Every row gives one point. Each copy is the shape, with its points in the same order, stretched, turned, moved and blurred by noise. Some copies are also mirrored. Which?

Shape (6 x 2)
[[-15 -17]
 [-15  28]
 [-20  32]
 [ 19 -48]
 [ 18  52]
 [ 16 -17]]
Copy 1 (6 x 2)
[[ -9  21]
 [ 35  20]
 [ 41  25]
 [-41 -19]
 [ 59 -23]
 [-10 -17]]
Copy 1 is: only turned
Copy 2 (6 x 2)
[[-11   2]
 [ 28   2]
 [ 29  -5]
 [-37  35]
 [ 53  30]
 [ -8  31]]
Copy 2 is: mirrored
Copy 3 (6 x 2)
[[-24   0]
 [  1  23]
 [ -7  27]
 [-24 -40]
 [ 29  27]
 [-11 -22]]
Copy 3 is: only turned
Copy 4 (6 x 2)
[[-21 -22]
 [ 25 -14]
 [ 33 -18]
 [-55  -2]
 [ 47  17]
 [-22   9]]
Copy 4 is: mirrored

Shape (9 x 4)
[[ 11  27 -14  -2]
 [  3   5  29   0]
 [ -8  23 -10 -42]
 [  4  26 -33   0]
 [-17  18 -16  18]
 [ -5 -32 -20  22]
 [ -7 -33  17  11]
 [ 44  21  10   0]
 [  4  21  -3 -26]]
Copy 1 (9 x 4)
[[-15  30 -16  -5]
 [  6   3  36  -6]
 [ 16  60 -12   1]
 [-14  27 -41 -11]
 [ -7   6 -23 -37]
 [  9 -42 -35  -1]
 [ 23 -40  11   1]
 [-28  15  20  28]
 [  6  43  -2   5]]
Copy 1 is: only turned
Copy 2 (9 x 4)
[[  8 -23   9 -16]
 [  7   9  29 -16]
 [-22 -27  18 -12]
 [ 11 -22  -5  -1]
 [ 14   4  -7  -2]
 [ 38  21  10  42]
 [ 22  32  28  22]
 [ 24 -20  33 -28]
 [ -9 -19  20 -16]]
Copy 2 is: only turned
Copy 3 (9 x 4)
[[ 15  -2  29  21]
 [ -7  14 -16  18]
 [-25 -20  29  10]
 [ 25 -16  35  14]
 [ 33 -25  -3  25]
 [ 39 -18 -15 -36]
 [  4  -1 -42 -25]
 [  7  41  35  16]
 [-11  -2  26  15]]
Copy 3 is: mirrored
Copy 4 (9 x 4)
[[ 11 -11  25  28]
 [  4   5 -19   1]
 [ 54  -1  14  17]
 [ 19  -8  36  29]
 [  2  20  22  20]
 [-17  -5  34 -18]
 [ -8   7  -3 -27]
 [  2 -33   5  25]
 [ 35  -8  11  16]]
Copy 4 is: mirrored

Shape (12 x 6)
[[ 27  33 -36 -11 -42  24]
 [ -9 -19  -8 -21   3   7]
 [ 50  20 -27 -14 -35  24]
 [  2 -11   9  18   5 -15]
 [  1  13   1 -12  17   1]
 [-23  28 -16   6  -1  29]
 [-12  -5  29   8  -3   6]
 [ 27 -25  21  32 -32 -13]
 [  9   2  17  29 -31 -16]
 [-25   7 -23   9  31  25]
 [-16   2  -6  12  23  27]
 [ -2 -16  19  23 -26 -33]]
Copy 1 (12 x 6)
[[-48  22  58  22  55  -5]
 [ -2  34   2   4  -5  20]
 [-30  30  49 -10  60   3]
 [ 17 -15  -2 -19 -10  -5]
 [ -9  19 -23   1  10  -2]
 [-18   9   0  53  23  -4]
 [ 12 -20 -18   9  13  26]
 [ 16 -41  32 -51  13  27]
 [ -9 -56  28 -23  11  11]
 [ 16  31 -10  45  -5 -20]
 [ 23  20 -14  30  16 -15]
 [ -2 -50  14 -30 -21  20]]
Copy 1 is: only turned
Copy 2 (12 x 6)
[[ 36 -44 -19 -26 -18  32]
 [-17   7  31  11 -19  -4]
 [ 52 -22  -9  -9 -14  42]
 [-12  23 -10  32   7 -13]
 [-11  22   0 -12  10   3]
 [-29  -8 -25 -26 -24   9]
 [-12  30  -8  13 -24 -26]
 [ 31  14 -15  60  -9 -17]
 [ 20   2 -36  29   0 -26]
 [-57  11  -7  -8 -13  23]
 [-43  23  -8   2 -22  14]
 [  9   5 -14  42   9 -42]]
Copy 2 is: only turned
Copy 3 (12 x 6)
[[ 25  45 -20  -5  30  22]
 [-23 -17  11  -1  10   8]
 [  7  53 -31 -24  17  28]
 [-12 -23  -6   6 -17 -26]
 [  2 -11  11 -20   9 -11]
 [ 42  -8   0  21  19  -5]
 [ -6 -11   7  23 -32 -13]
 [-31  -7 -39  16 -52 -24]
 [ -4  13 -16  27 -35 -39]
 [ 24 -47  -5  -1  30  -1]
 [ 21 -34 -10   6   6   0]
 [-28  -8  -3  24 -34 -48]]
Copy 3 is: only turned
Copy 4 (12 x 6)
[[ -4  53  -1   9 -43   1]
 [  0 -12 -21   6  -3  21]
 [  7  53   3  12 -21  14]
 [ -2  -7   6   4  22 -16]
 [ -8   5   0 -16  -7  12]
 [-14   6   4  -7 -52  -1]
 [ 12 -15  -3  -4  -1 -11]
 [ 19   4   8  27  38 -34]
 [  7  12   9  10  16 -45]
 [-23 -12   7  -1 -33  19]
 [ -7 -15  10   0 -23  15]
 [  5  -3  -4  15  31 -46]]
Copy 4 is: only turned

Shape (13 x 8)
[[ -1 -20  20  -4  -2  -8   0   4]
 [  7  -7 -10  10  -8 -15  -2  -1]
 [  1 -22  -2  11  10 -12  19   6]
 [-13   3  20 -16 -10 -26   7  14]
 [ 21   3  15  -7  25 -13   4  -1]
 [ 38   1  -2  -2   2   9  27  14]
 [ 17  35  12  40 -18  -2  -5  43]
 [-16  38  25 -43 -10   4  19  -7]
 [  8 -17   1  16 -22   6  -4  -6]
 [  2 -29 -11   4 -19 -16   6  -9]
 [  6  -1   8 -10 -26  -3   3  18]
 [ 13  -2 -35  -6  27 -26 -15 -10]
 [-20 -14 -20   3   4  -5 -31   1]]
Copy 1 (13 x 8)
[[  3 -10  -5   0 -11   2  14   9]
 [-13  12 -14  -7 -17  -1  -1  19]
 [ 11   9 -17 -16  -5 -13  13   7]
 [ -5 -16  13   5 -41  -5   1   8]
 [  4  15  23   4   4   3   9  11]
 [ -2  21   9 -27  22  -8  13 -25]
 [ -3   4  17 -38   3  36 -27  -3]
 [ -5 -18  40  30 -28 -10 -10 -43]
 [ -9   2 -23  -9  -5   8   5  -3]
 [-14   6 -29  -5 -28 -11  14  13]
 [-17 -11   1 -12 -16   0   2  -6]
 [-22  33  -8  -1  -3 -17  -9  56]
 [-16  -3 -29  -6  -2  -6 -19  48]]
Copy 1 is: mirrored
Copy 2 (13 x 8)
[[ -6 -12  -9  -6  18   4 -15   8]
 [-17   2 -16  -6  10   4  12  11]
 [-11  -1 -16  -9  14  10  -4 -10]
 [ 10  -6   0  -5  36 -13  -2   5]
 [ 17   0  -6 -18  -1  -7 -11  -1]
 [  0 -11  20 -18 -10  15   9  -1]
 [ 14 -41   1   4  -6  15  43  19]
 [ 35   2  39  -9  15 -40 -17 -12]
 [-25 -12  -7  -1   4   5   8  18]
 [-37   7 -18  -8  19   5   3  14]
 [ -8  -9  12  -9  17   0   9  15]
 [ -6  38 -30 -10   6  -1   3  17]
 [-16  20 -29  16  21   8  -5  29]]
Copy 2 is: only turned
Copy 3 (13 x 8)
[[  1 -12   8  26  11  -4   4 -16]
 [  2   2   9 -11  -9 -18   5 -15]
 [ 21   1   6  -6  23 -11   5  -7]
 [-19 -10  -6  21   5 -18  29 -27]
 [  8  22 -20  12  11  11   3 -18]
 [  1   1   5 -22  22  21  -9 -39]
 [-60  46  34 -18   9   8  50 -28]
 [-37 -32 -45   8  -9  21  13 -12]
 [ -2 -20  27  -3 -10   1  -3  -9]
 [ 19 -28  19  -3  -9 -24  -4 -17]
 [-28 -21  14   5   0  -9   8 -38]
 [ 18  29 -34 -23 -10 -45 -18  -7]
 [-11   4  -8  -6  -5 -49 -13  11]]
Copy 3 is: only turned

Shape (14 x 9)
[[ 34  -6 -31   5  27   0  30   1  -8]
 [-28  32 -14  26  -2  14 -37  30  19]
 [ 28   3  42 -49  53   0  -8  13  42]
 [ 18 -16 -29  -6 -12  -5   3 -18  -2]
 [-11   5  46 -41  44  20  27  25  32]
 [-29  42   4   3  23   2 -21   1  -7]
 [ 25 -13   3  19   5   6  22 -32   1]
 [-34  17 -17  14  13   3 -33  11   8]
 [ -2  -8 -17  -2  -8 -12  28 -12 -12]
 [-40  23  19  20   4  -2  -5  12  -1]
 [-18  30   6  -3  -7  37 -15  -7  -5]
 [ 43  -5   4  11  -1 -10  37  -5 -26]
 [ 22   5   3  11 -16  -7  20   6 -32]
 [ -6  50 -21  12   0  -9 -12   8  29]]
Copy 1 (14 x 9)
[[ 53 -19   4  36  11  -3   0   0 -13]
 [-20  -2  45  27 -19  43   6 -35 -12]
 [  9  23 -16 -43  17 -16 -57 -58   9]
 [ 15   2  -7  29  19  -8  10  26  -3]
 [ 15  -8 -12 -52 -30   1 -35 -60  25]
 [ 20  29  37  20 -36  33  -3 -20   8]
 [ 37  -6  15  13  22 -26  14  20  20]
 [ -2  18  25  36 -12  40  16 -31   0]
 [ 29  -8  -2  29 -14 -10  14  18  12]
 [  5   6  35  10 -42  10  11 -26  17]
 [  6   8  32 -12 -31  29   4  10   3]
 [ 49 -15  14  12  -1 -49  -5  25  -8]
 [ 32 -12  21  11 -20 -34   1  25 -14]
 [  1  -3  39  43 -20  31 -23 -18   7]]
Copy 1 is: mirrored
Copy 2 (14 x 9)
[[-19   2 -17  35   7  14  31 -38 -34]
 [ 57 -11 -50 -20   6 -14  -9  17  30]
 [ -6  45  42  47 -14 -15  -6  -7   6]
 [ -6  -2  -8  -5 -10  18  12 -57  -4]
 [  6 -10  41  59 -17 -38  -4  30   0]
 [ 10  -4 -45   1 -25  -6 -33  29   3]
 [-33  -1  -3  17 -22  29  31 -30  -2]
 [ 33 -19 -49  -9  -2  -4 -24   9  27]
 [-22 -20 -11   6 -13  -1  11 -33 -19]
 [  6 -24 -31  -5 -14 -22 -13  31  15]
 [ 41 -20 -23   0 -32  19 -13  21   0]
 [-41   9   4   7  -9  20  38 -29 -37]
 [-23  -5  -8 -12  -9  12  24 -19 -35]
 [ 25  17 -45  -2 -26 -31   4 -12   7]]
Copy 2 is: mirrored

Shape (17 x 11)
[[  3   1  22   6  10   3 -12  -5  14 -17  10]
 [ 10  -9   4   6  -7  10  -6   9 -21 -13 -29]
 [  6 -12 -26   6  -5 -31  18   2  -7  60  11]
 [-15  -6  23  10  -5   9  -5  -1  -5 -17  -2]
 [  5  -9  -7 -14   8  -1  13   5 -25 -17   2]
 [ -2  -1 -23  11  10   7  -6   1 -36  29   7]
 [ -9  -6 -24   1   4   8  -5 -13  13  -5 -34]
 [ -5  -8  -3 -16   0  15   6 -14  15  18  12]
 [-19   5 -27   7   0   3  -1 -12 -38   5   0]
 [  2  11  43   9   0  10  13 -10  10  -3 -14]
 [  3  44 -11   0  -5 -13  -5 -10   1 -18 -10]
 [  6  -2 -21  11  11  -5  26   4  14  -5 -10]
 [  7  -2 -20   5  -1   9   5  -9   6   2  -9]
 [  3  27  18   8   7   5   2  53  15  -4  11]
 [  9  28  -2   7   8  -4  -4  -7  -4   7   5]
 [  3  -1  -8   8 -14  13   4  -5   0  -9   4]
 [ -5   2 -14 -11   8  -1   4  13   4   4   9]]
Copy 1 (17 x 11)
[[ 16 -21  -9 -11   4   3  -2  -9  21   7   3]
 [ 16   0  -6   1 -30   7 -12  -5 -18  31  14]
 [-38  39  -4  19  22   5  43   9 -29 -13  -7]
 [ 13 -16  -7 -17 -15  -6  -9   8  15  19  11]
 [ 12   5  12  16 -13  -3   2  10  -7   5 -12]
 [-18  22  20  14 -23  -5  27   1  -3   1  10]
 [ -7  17 -21  18 -12  -7  -9  -5  14  38  27]
 [-16  12 -25   1  -1 -12   8 -11  12   8 -14]
 [-14  20  21  20 -37 -21   6  27  18   4  24]
 [-20 -24  -9 -18  -7  21 -22  -4   6  22  -6]
 [ -5   7  28  18  -6 -18 -31  17  15 -13  27]
 [ -5  28  14  18  23  13   3  -5   3  15  -8]
 [ -7  25  -6  13  -6   4   1  -8   9  14   4]
 [ 14  -5  39 -19  43 -11 -13 -17 -16  -2 -20]
 [-16   1  21   9  -2   2  -3   1  10 -12  10]
 [  8  21  -3  -4 -10  -2  -8  -2  14   7   0]
 [  1  17   8  10  14 -18   4   1  -1   0 -10]]
Copy 1 is: mirrored
Copy 2 (17 x 11)
[[ 12   8  -6  -3  -1 -14  -5 -22   8  -7  -3]
 [ -5   3 -25  16 -12   3  -6  -8 -20  12  -1]
 [-36 -32  25   8  24  18 -26   4  13   5 -19]
 [  9   1  -5   8 -25  -3   6 -20   5   8  -3]
 [ 10  -6 -11   6   4   9  -6  -7  -4  43  -6]
 [ -2 -25 -16  13  -8   3 -34   9   8   1 -19]
 [  1 -17  -7  24   9 -27 -12   4 -25  -8 -15]
 [  2  -7  10  13   7 -13   4  13  25   8 -17]
 [  9 -18  -1  22 -17   0 -33  -3  -1  15 -24]
 [ 15  13  -6   8  -8  13  29 -17   1  -6 -19]
 [ 20  21  14  11  -5   1 -34  -5 -31  -5  -5]
 [ -9 -18   2 -12  18 -17 -12   1 -23   5 -15]
 [ -5  -7  -2   8   8 -16 -16   6 -10   1 -19]
 [  0   1  -4 -33  -4  12  -4   8  -9  -4  32]
 [ 15   6   2   5   4   6 -26  -1  -5 -16 -14]
 [ -5   2   2   3  -9 -14 -15   0  -1  12 -15]
 [  0 -11   8   0   9  -5 -13  10   0  12   4]]
Copy 2 is: only turned
Copy 3 (17 x 11)
[[ 16   3 -16  15   0   1 -13   2 -27  -3   1]
 [ 12 -13  -2 -22  15  -7  14  -6  -1 -28 -13]
 [-43  12  42  19 -15  16  16  26  54   9   1]
 [ 11  12  -6   4   5 -12  -2  -8 -28 -21   3]
 [ -6  13   0  -4 -15  -4  16   4 -19 -10 -29]
 [-33   7  30  14   1  -7   4  25  27 -25 -37]
 [ 16  -5   2   0   4 -29  -1  -6  24  -2  -2]
 [-12   9  34  28 -10 -14  -5  17  -7  12  -5]
 [-28  23  14   1  -9 -23  -4   1  14 -25 -32]
 [ 23  -6   8  10  -6   3  -9 -42 -27 -15  12]
 [ 21  13 -17 -20  -3  12 -29 -42  -1   8  -8]
 [ 20   8  10   3 -31   1   6 -10  14   0  -7]
 [  3  -1  14   1 -13 -11  -6   6  16  -3  -9]
 [ 57  27   4  -3   9  43  -8 -17 -21   0  -9]
 [  1   5   3   9  -5  12 -21 -15   2  -1 -14]
 [  5  12  10  -6 -15  -7 -11   5  -8  -9  -6]
 [  6  23  13   9  -5   3   1   7   0  10 -16]]
Copy 3 is: mirrored
